Every row gives one point. The points of each table are mixes of a few directions, plus a little noise. Count the directions of each table, and those that both share. Where both have some left over, give the other angles between the two spaces (their principal angles), to ten degrees, smallest first.
In the rows, 128 means zero.

First (6 x 2):
[[ 83 127]
 [167 130]
 [156 130]
 [ 46 125]
 [218 132]
 [ 96 127]]
Second (5 x 2):
[[124 210]
 [132  34]
 [128 155]
 [129 103]
 [127 140]]
Directions: first 1, second 1, shared 0; angles 90

First (8 x 6):
[[152 166 146  88 148 144]
 [132 206 134 154  57 105]
 [ 86 161 142 165  92  64]
 [110  70 118 135 156 127]
 [147 127 125 111 138 152]
 [127  97 123 121 151 137]
 [124  83 119 126 153 140]
 [144 113 117 123 130 154]]
Second (7 x 6):
[[120 125  72 107 123 121]
 [ 87 124 125 126 125 152]
 [169 131 118 124 129 101]
 [ 89 128 249 172 135 179]
 [114 125 108 120 125 132]
 [149 129 104 119 127 109]
 [169 132 122 126 129 102]]
Directions: first 3, second 2, shared 0; angles 70, 80

First (10 x 9):
[[127  76 193 185  86 130 154 134 115]
 [149 118 202  96 194 119 186 122 208]
 [111  60 188 179  85 103 143 190 132]
 [129 167  78  89 156 128 107 121 133]
 [132 146  98 149  96 157 111  82  75]
 [124 180  45  88 144 132  85 119 110]
 [121  39 242 192  91 106 176 179 152]
 [160 191 107  87 176 170 142  30 130]
 [109 140  72 107 127 106  89 175 124]
 [119 162  56 107 125 129  86 131 103]]
Second (9 x 9):
[[107 103 104 161  82 110  57 168 108]
 [121 168  94  91 142 197 126 199 123]
 [122 162  59  92 150 115  43 140 145]
 [149 141 169  87 192 129 177 101 187]
 [143  71 233 186 109 146 126 117 159]
 [126 130 102 174  62 132 185  51  21]
 [129 147 103  92 162 103 120 127 152]
 [134 170  95  77 171 138 144 123 142]
 [121  58 196 192  80  83 176 126 112]]
Directions: first 3, second 5, shared 3

First (8 x 12):
[[ 90 141  96  69 118 180 162 224 249 173 136  87]
 [144 117 137 149 131 102 109  89  77 117 132 140]
 [143  85 131 151 129  74  77  70  53 149 163 113]
 [154 113 149 170 135  85  96  55  39 102 130 152]
 [112 157 120 101 125 172 166 184 199 126 110 128]
 [135 125 134 138 128 116 123 108 103 120 126 135]
 [105 154 112  89 124 176 168 201 218 138 115 117]
 [142 132 144 154 133 114 123  93  85 100 117 153]]
Second (9 x 12):
[[146 135  82 118  78  92 172  73 126  60 156  80]
 [129 108 147 105 161 168 123 154 134 147 151 183]
 [196 133 121 134  31 128  84 110 123 119 151  66]
 [102 104 111  22 171  79 189 101 176  83 114 170]
 [116 114 129 118 175 133 158 157 136 129 100 186]
 [101 135 128 102 139  82 131 110 146 125  92 107]
 [ 90 166 155 232 135 142  74 145  87 188 107  77]
 [190 109 133 136 103 158 112 177 129 140 105 168]
 [ 82 148 147 186 160 169 109 126  94 161 176 115]]
Directions: first 2, second 5, shared 0; angles 50, 70
